Rows are points. Two turns around zero, p and q, are shown by what they do to some points. Write where each new point lands after one turn and then the other. Backwards means that the second turn is done in reverse. Each puzzle has new turns, and all numbers are rounded.

Turn p:
-0.06,-0.20 -> -0.10,-0.18
+0.68,+0.18 -> +0.70,+0.03
-0.27,+0.31 -> -0.20,+0.36
-0.36,-0.28 -> -0.41,-0.20
Turn q:
-0.41,+0.02 -> +0.18,-0.37
-0.47,+0.06 -> +0.17,-0.44
+0.24,-0.19 -> +0.05,+0.30
+0.64,+0.11 -> -0.40,+0.51
Where do these land?
p, then q: -0.53,-0.08 -> +0.23,-0.48
q, then p: +0.39,-0.14 -> +0.02,+0.41
p, then q: -0.21,+0.03 -> +0.03,-0.21
p, then q: +0.26,-0.43 -> +0.34,+0.37
q, then p: +0.09,+0.61 -> -0.61,-0.09

Turn p:
+0.32,+0.38,-0.18 -> -0.50,+0.06,+0.15
+0.34,+0.05,+0.60 -> +0.01,+0.68,-0.12
+0.07,-0.29,+0.17 -> +0.17,+0.11,-0.28
-0.19,+0.42,-0.43 -> -0.27,-0.36,+0.45
-0.12,-0.12,-0.50 -> -0.09,-0.52,-0.05
-0.42,-0.44,+0.34 -> +0.68,+0.02,-0.14
Turn q:
+0.40,-0.02,+0.44 -> -0.26,-0.51,-0.17
-0.35,-0.20,-0.64 -> +0.13,+0.74,+0.03
-0.44,-0.22,-0.04 -> -0.10,+0.30,+0.38
+0.25,+0.58,-0.07 -> +0.50,-0.29,-0.26
+0.14,-0.15,+0.31 -> -0.28,-0.24,+0.01
Where do these land?
p, then q backwards: +0.00,-0.02,+0.28 -> -0.11,+0.03,-0.25
p, then q backwards: +0.18,-0.12,-0.23 -> +0.28,-0.10,+0.11
p, then q: -0.41,-0.03,-0.79 -> -0.84,+0.26,+0.13
p, then q backwards: +0.33,+0.34,+0.69 -> -0.43,-0.42,-0.58
q, then p: -0.10,-0.17,+0.05 -> +0.13,+0.05,+0.15

Turn p:
-0.56,+0.22,-0.22,-0.41,-0.35,-0.50 -> +0.67,-0.24,-0.05,-0.51,-0.20,+0.38
-0.38,+0.39,-0.07,-0.25,+0.42,+0.26 -> +0.25,+0.55,+0.23,+0.03,+0.13,+0.41
-0.05,-0.21,+0.26,+0.16,+0.17,+0.24 -> -0.15,+0.11,+0.33,+0.19,+0.00,-0.22
+0.74,+0.15,+0.50,+0.39,-0.35,-0.54 -> -0.14,-0.10,-0.73,-0.16,-0.16,-0.88
+0.63,-0.41,-0.07,+0.35,+0.00,-0.54 -> -0.61,-0.39,-0.34,-0.37,+0.13,-0.44
-0.19,+0.43,-0.31,+0.06,-0.43,-0.20 -> +0.25,-0.07,-0.39,-0.15,-0.44,+0.34
+0.03,+0.18,+0.07,-0.42,+0.02,+0.49 -> +0.30,+0.17,+0.03,+0.48,+0.28,+0.17
-0.14,-0.26,-0.18,-0.11,+0.46,+0.53 -> -0.25,+0.17,+0.49,+0.30,+0.31,+0.32
-0.07,-0.49,+0.01,+0.23,+0.06,+0.26 -> -0.34,-0.19,+0.41,+0.20,-0.05,-0.07
Turn q:
+0.17,+0.18,-0.17,+0.57,-0.10,+0.25 -> +0.05,-0.28,-0.40,+0.15,-0.34,+0.33
+0.18,-0.01,-0.10,+0.33,-0.47,+0.37 -> +0.42,-0.02,-0.35,-0.06,-0.35,+0.29
-0.27,+0.10,+0.33,+0.36,-0.08,+0.12 -> -0.24,+0.06,-0.15,-0.28,-0.09,+0.42
+0.11,+0.12,-0.27,-0.53,+0.45,-0.43 -> -0.19,-0.13,+0.48,+0.35,+0.20,-0.57
-0.62,-0.15,+0.66,-0.24,+0.41,+0.28 -> -0.62,+0.75,-0.01,-0.26,+0.35,+0.12
-0.21,+0.17,+0.60,-0.54,-0.02,+0.28 -> -0.14,+0.77,+0.40,-0.11,-0.01,+0.16
+0.47,-0.30,-0.42,-0.32,+0.19,-0.31 -> +0.35,-0.26,+0.14,+0.39,+0.34,-0.49
+0.44,-0.14,-0.30,-0.11,+0.03,-0.68 -> +0.29,-0.60,+0.35,+0.18,+0.31,-0.29
-0.26,+0.01,-0.34,+0.48,-0.41,+0.12 -> +0.10,-0.28,-0.45,-0.36,-0.41,+0.03
Where do these land?
q, then p backwards: -0.30,+0.01,+0.20,-0.04,+0.67,-0.10 -> +0.45,-0.27,-0.14,+0.23,+0.46,+0.18
q, then p: +0.37,+0.04,+0.09,-0.52,-0.24,+0.47 -> -0.05,+0.32,-0.67,+0.18,-0.20,-0.27
p, then q backwards: -0.14,-0.33,+0.05,-0.05,+0.00,-0.13 -> -0.03,+0.06,-0.02,-0.05,-0.09,-0.37
q, then p: -0.16,+0.37,-0.51,+0.11,-0.42,-0.60 -> +0.25,-0.81,+0.19,-0.08,+0.18,-0.43
p, then q: -0.24,-0.03,+0.56,+0.22,+0.29,-0.07 -> -0.09,-0.12,+0.64,-0.14,+0.01,+0.25
q, then p: -0.19,+0.00,+0.44,+0.43,+0.35,+0.09 -> +0.03,+0.24,+0.44,+0.22,-0.08,+0.49
p, then q: -0.25,+0.11,-0.71,+0.19,-0.43,-0.09 -> +0.51,+0.45,-0.47,-0.18,-0.27,-0.16
q, then p: +0.91,-0.16,-0.12,-0.35,-0.21,+0.43 -> -0.67,+0.22,-0.71,+0.22,-0.13,-0.39

Turn p:
+0.47,-0.59,-0.22,+0.48,+0.31,+0.28,-0.14,+0.12 -> -0.39,-0.62,-0.09,-0.52,-0.17,-0.25,-0.34,-0.18
-0.41,+0.11,-0.40,+0.08,+0.29,+0.13,+0.17,-0.29 -> -0.27,+0.03,+0.46,-0.13,-0.06,+0.11,+0.21,+0.45
+0.50,+0.04,-0.53,-0.02,-0.52,-0.44,-0.09,+0.39 -> -0.53,-0.13,-0.25,+0.59,+0.40,-0.21,-0.04,-0.49
+0.06,+0.21,+0.24,+0.10,-0.17,+0.69,+0.40,-0.50 -> +0.27,-0.26,-0.13,+0.04,-0.11,+0.51,-0.32,+0.70
+0.13,+0.35,-0.30,-0.21,+0.32,+0.17,-0.36,+0.43 -> +0.15,-0.41,+0.53,+0.14,+0.20,-0.08,+0.18,-0.38
-0.39,+0.36,+0.52,+0.46,+0.46,-0.23,-0.18,+0.01 -> +0.25,+0.51,+0.49,-0.27,-0.48,+0.27,-0.19,-0.29
-0.44,-0.01,-0.41,+0.22,+0.19,-0.06,-0.14,-0.13 -> -0.34,+0.17,+0.50,-0.12,-0.04,-0.19,+0.05,+0.20
+0.46,-0.55,+0.19,-0.70,-0.35,-0.27,-0.08,-0.29 -> +0.16,+0.07,-0.86,-0.20,+0.66,-0.21,+0.18,-0.03
-0.16,+0.03,+0.52,-0.03,-0.68,-0.32,-0.10,+0.44 -> +0.35,+0.48,-0.40,+0.55,-0.20,-0.31,-0.17,-0.30
-0.23,+0.05,+0.38,-0.39,+0.14,+0.04,+0.51,-0.19 -> +0.35,+0.17,-0.23,-0.08,-0.18,+0.35,+0.45,+0.32
Turn q:
+0.03,+0.46,+0.16,+0.53,-0.03,-0.48,-0.33,+0.04 -> +0.13,+0.62,+0.14,-0.10,-0.17,-0.13,+0.61,+0.06
-0.11,+0.41,+0.09,+0.28,-0.08,-0.04,-0.20,-0.84 -> +0.21,+0.46,-0.25,-0.01,+0.16,+0.58,+0.32,+0.49
+0.26,-0.12,-0.29,-0.57,+0.02,-0.47,+0.57,+0.11 -> +0.21,+0.04,+0.06,-0.22,-0.34,-0.28,-0.87,-0.02
-0.49,-0.27,-0.30,+0.11,-0.17,+0.67,-0.52,-0.20 -> -0.35,-0.31,-0.37,+0.43,+0.18,+0.65,+0.30,-0.33
+0.08,-0.32,+0.16,+0.03,-0.05,-0.61,-0.31,+0.03 -> -0.26,+0.63,+0.10,+0.12,+0.09,-0.28,-0.12,-0.15
+0.12,+0.21,-0.25,+0.32,+0.37,-0.34,+0.58,-0.18 -> +0.03,+0.12,-0.23,-0.64,-0.43,-0.13,-0.07,+0.41
+0.27,-0.28,+0.45,+0.23,-0.10,+0.36,+0.09,+0.59 -> -0.22,-0.43,+0.49,-0.19,+0.39,-0.37,+0.22,-0.23
-0.47,+0.00,+0.14,-0.19,+0.08,+0.28,+0.09,-0.09 -> -0.14,-0.33,+0.01,+0.36,-0.06,+0.19,-0.02,+0.29
+0.11,-0.17,-0.43,-0.49,+0.60,+0.79,+0.13,+0.21 -> +0.13,-0.96,-0.64,+0.11,+0.05,-0.21,-0.26,-0.17
+0.19,+0.09,+0.26,-0.26,-0.64,-0.16,-0.11,+0.33 -> +0.28,+0.16,+0.67,+0.16,+0.13,+0.00,-0.13,-0.34
Where do these land?
p, then q: -0.02,+0.24,+0.07,+0.29,+0.72,+0.10,+0.21,+0.09 -> +0.01,-0.32,+0.39,+0.20,+0.49,+0.34,-0.26,+0.12
q, then p: +0.32,+0.49,-0.19,-0.30,-0.23,-0.46,-0.25,-0.22 -> +0.03,-0.28,+0.05,+0.25,+0.43,+0.53,-0.39,-0.30
q, then p: -0.05,-0.07,-0.24,-0.48,-0.41,-0.18,+0.04,+0.45 -> +0.16,+0.32,-0.16,-0.21,+0.27,+0.00,-0.65,+0.07
q, then p: +0.17,+0.07,-0.12,+0.06,-0.42,+0.08,-0.43,+0.16 -> +0.02,-0.04,-0.05,-0.26,+0.08,+0.51,-0.16,+0.28
p, then q: +0.03,+0.15,+0.29,-0.28,-0.51,-0.64,-0.12,+0.12 -> +0.38,+0.20,-0.46,-0.43,-0.28,+0.17,+0.38,+0.24
p, then q: -0.28,+0.07,-0.14,-0.13,-0.13,-0.46,-0.57,+0.13 -> +0.23,+0.43,-0.05,-0.03,-0.14,-0.18,+0.20,+0.59
q, then p: -0.14,+0.12,+0.39,+0.34,+0.07,+0.23,+0.14,-0.10 -> +0.12,-0.14,-0.15,+0.04,-0.45,-0.05,+0.36,-0.05
p, then q: +0.12,+0.23,+0.17,-0.86,-0.36,-0.09,-0.55,+0.18 -> +0.16,+0.26,-0.57,-0.70,+0.10,-0.52,+0.06,+0.33
p, then q backwards: -0.33,-0.13,-0.23,+0.39,+0.21,+0.57,+0.59,-0.30 -> -0.62,+0.18,+0.13,+0.21,+0.18,+0.01,+0.77,-0.17
p, then q: -0.10,-0.75,-0.01,+0.34,+0.54,+0.46,+0.44,-0.49 -> +0.00,-0.38,+0.44,+0.64,-0.23,-0.04,-0.68,-0.60
q, then p: +0.29,-0.43,+0.00,+0.64,+0.51,+0.38,+0.50,-0.02 -> +0.01,+0.11,-0.03,-0.12,+0.10,-0.51,+1.01,+0.15
